Rows are points. Two turns around zero, p and q, are shown by what they do to some points. Where does a point land after both, in the order given? Backwards means that the second turn is done in reverse. Each puzzle has new turns, and all numbers are rounded.

Turn p:
[-52   0  15] => [-16  33  40]
[ 42  19 -21] => [ 23 -12 -44]
[ 30 -20  -2] => [ -3 -33 -14]
[-51  10  53] => [10 26 69]
[ 32  -9 -44] => [-14 -15 -51]
Turn q:
[ 13  10 -16] => [ 11   0 -20]
[-33  23   4] => [15 31 22]
[-13  41  34] => [40  3 38]
[ 33 -74 -22] => [-66 -34 -39]
Where do these land?
q, then p backwards: [-14  24 -24] => [ -7  34 -11]
p, then q backwards: [-20  67  10] => [-35  59 -18]
q, then p backwards: [ 29 -63 -19] => [ 15 -54 -45]
p, then q: [ 18  -1 -39] => [ -8  31 -29]
p, then q backwards: [-12 -35  15] => [ -5 -27  29]
p, then q: [-1  8 58] => [  0 -55  21]

Turn p:
[ 10 -15 -43] => [ -3 -39 -25]
[ 73 -10  33] => [ 74  22 -22]
[-41   9 -23] => [-45 -13   8]
[-24  36  -4] => [-38  21  -5]
[-38  20  -4] => [-41   8  12]
[ 20 -39  41] => [51  2 31]
Turn q:
[36  5 15] => [-8 -4 38]
[21  0 -8] => [ 8  9 19]
[-13  24   3] => [-22  11 -11]
[14 10 31] => [-25 -16  20]
[-49  52 -29] => [-30  48 -52]
[ -9 -91 -11] => [ 77 -49 -14]
Where do these land?
q, then p: [ 38   4 -19] => [14 40  1]
q, then p: [ -5  30 -20] => [-29  18 -13]
q, then p: [ 26 -26  61] => [ 35 -20  59]
p, then q: [-59  -8 -22] => [ -3 -45 -45]

Turn p:
[-35 -52  30  31] => [-10   3  -7  75]
[-20 -12 -68 -36] => [-45  45 -34 -35]
[-6 25 -3 12] => [14 14 19 -8]
[34 14 21 29] => [ 46 -22   5   2]
[ 27  25  20 -36] => [ -5 -39  17 -35]
Turn q:
[ 46  -1 -15 -14] => [40  5  5 30]
[-28  13  24  97] => [-84  60  18  -1]
[  1  -8  31 -25] => [ 18 -12  21 -27]
[ -3 -22 -26 -24] => [  9 -36 -10  16]
[-16  19 -14 -33] => [ 16 -15 -34 -16]
Where do these land?
q, then p backwards: [-19 -15 -30   3] => [  4 -33  15 -14]
q, then p: [  9 -28  16  31] => [ 3 -8 33 30]
q, then p: [ 28 -16 -36  -6] => [ 39   6 -21  19]
q, then p: [-26  46  78 -49] => [-59 -55   0 -69]
p, then q: [  8  13 -28  22] => [ 31  16 -15   7]

Turn p:
[ 32   3  12 -36 -19  40] => [ 21 -37  39 -13  29   9]
[ 62 -57 -32  31 -31  17] => [ 26 -69 -32  32 -10  52]
[-34   5  14 -23  -1 -24] => [-17  14  -5 -15   8 -41]
[-25 -24 -16   9 -23 -40] => [-25 -13 -44   0 -20 -24]
[ 16 -15 -27  20 -13  60] => [ -4 -37  32  34 -13  40]
[ 31  48  10 -22 -30  33] => [ 23 -20  52 -44  -1  15]
[ -4  23 -15  35  48 -10] => [ -7  55  -9  11 -15  30]
[-47   4  49   8  24 -43] => [  6  54 -19   5  -5 -61]
[-31  12   5 -22  45 -33] => [-23  52 -15  -9  26 -21]
Turn q:
[ -3  -3 -29  31  75  -2] => [ -2   9 -69 -22  44  13]
[-18 -29 -10 -33 -24  19] => [ 37 -34  24  10  -1 -10]
[ -4  26  13  -7  32 -12] => [-19  14 -18 -21   5 -27]
[-36 -27  16  -7  48 -15] => [ -3 -16 -38  16  36 -40]
[ 32  28 -30  14 -40 -38] => [-14   9  -5  -5 -65  37]
[ -7   0   7  26 -97 -11] => [-29 -28  58  38 -48  39]
[ 53 -12  29 -18 -35  31] => [ 31  44  54  18 -10   5]
[-16  18   3  -5  41  27] => [ -2   2  -8 -35  38 -17]
Where do these land?
q, then p: [-32 -44  12 -16  19  32] => [ 25  30 -40  26  22  22]
p, then q: [45 -9 35 33 -4 24] => [15 54 17 17  0 35]
q, then p: [-14  22  33  27 -26   6] => [ -4  21  17  19 -10 -44]
q, then p backwards: [-21  -6 -91   9  -2 -51] => [ 49 -28 -46  42 -53 -40]
q, then p: [  7   7 -24  25 -29  44] => [23 -8 46 24 27 -5]
p, then q: [ -7   8 -23 -34 -22 -58] => [ 36 -44 -26 -19 -23 -28]
q, then p: [-10  -3  33   2  33  30] => [  0  51 -12  -3  20   2]
q, then p backwards: [ 31  26  25 -45  31 -27] => [-40  24  39  12   3 -47]

Turn p:
[-97 -34   8 -33  13  10 -16  -5] => [ -4  94 -28 -10 -18  26  18 -34]
[ 23  -8  12 -21  -3  17 -16  -2] => [ 23 -13  -9   5  17  -3  23  -8]
[  8  14   8  24 -27  -9  -6 -26] => [-20 -17   2  10 -20 -14  20  25]
[ 15  14  13  -9   4 -17   4  19] => [  4 -10  24 -16  10 -15  -2  -9]
[19  6  4 -8  9  1 72  9] => [ 15  11  19  -5  38 -22 -43  36]
[ 20   8   7  24  16  -4 -16 -23] => [ -2 -22  13  34 -16  -6   5  -3]
[-14  16 -14 -17   7  23  -2  20] => [ 26   8   0 -22  -5  26  -6  -2]
[ 16   0 -37 -27   2  -7 -23   6] => [ 19 -25 -29 -18 -10  -3 -11 -25]
[  9 -15  -1  68 -22 -13   4   1] => [-62 -25   7  20   2  12  -4  22]
Turn q:
[-33 -19  40  33 -25 -19   7  24] => [-43  38  13 -28 -23  12 -26  13]
[ 21 -21 -16  31 -40 -16  -6  -3] => [-13 -11 -16  19 -34 -12 -36  22]
[-27  26 -18  18   2  15  -8  19] => [-13  -5 -26 -32  -8  -8  17 -19]
[-26  39   6 -13  11 -23 -25   1] => [-19   1  -1 -23  42 -24  -1 -23]
[ 28   8  25 -37   7 -14  33 -22] => [ 38  13  34  24  23  11 -18 -17]
[ 28  -9 -26  22  22  28 -22 -28] => [ -1 -21 -37  44  -2   6  28   7]
[  1 -36 -11 -11  24   6   8  -1] => [  9   0  20  15 -11  -1  31  20]
[-21  42 -12  16   7 -11  -5  24] => [ -9  12 -25 -32   4 -27   3 -28]
[ 43   2   1 -36   2  36  -4  26] => [ 58 -11 -15  -9  16  20   6  26]
[-14 -32  11 -22 -11  -2  22 -40] => [ -8 -16  52  23  -8  21  -4  -3]
Where do these land?
q, then p: [-11  14   9 -13  12  25  18 -49] => [ 4 17 -4 54  6  8  7 26]
p, then q: [-30  26  42  -8  -1 -30   4 -50] => [ -4  31   5 -20  -5 -18 -63 -33]
q, then p: [  0  -5  23 -22  -1  -8  17  11] => [21 -7 23  1  7 -5 19 -5]
p, then q: [-14   2 -39   0  18  18   7  55] => [ 10 -41 -13   0  37  32  27  18]
p, then q: [  4  -2  -7  25 -24  13  20 -19] => [ -3  11 -11 -32 -20 -12  12  14]
p, then q: [ 13 -63   5  32 -24 -10 -36 -23] => [-38  -4  14   5 -58 -17  38 -31]
q, then p: [ -2  18 -26 -29 -15 -11  10  13] => [  0 -11 -12   7  14 -37  10 -23]
p, then q: [ -8  31   1  -2  15  42 -16  17] => [ 33  -3 -15   5  -1  45  -8  10]
q, then p backwards: [ 40 -28  -1  15  34 -11 -16  20] => [ -9  -9  16  -8 -16  25  27 -49]
p, then q backwards: [  8   6  -6   2 -15 -29  -8  24] => [-34  12 -11  -6 -17  -3  -9   3]
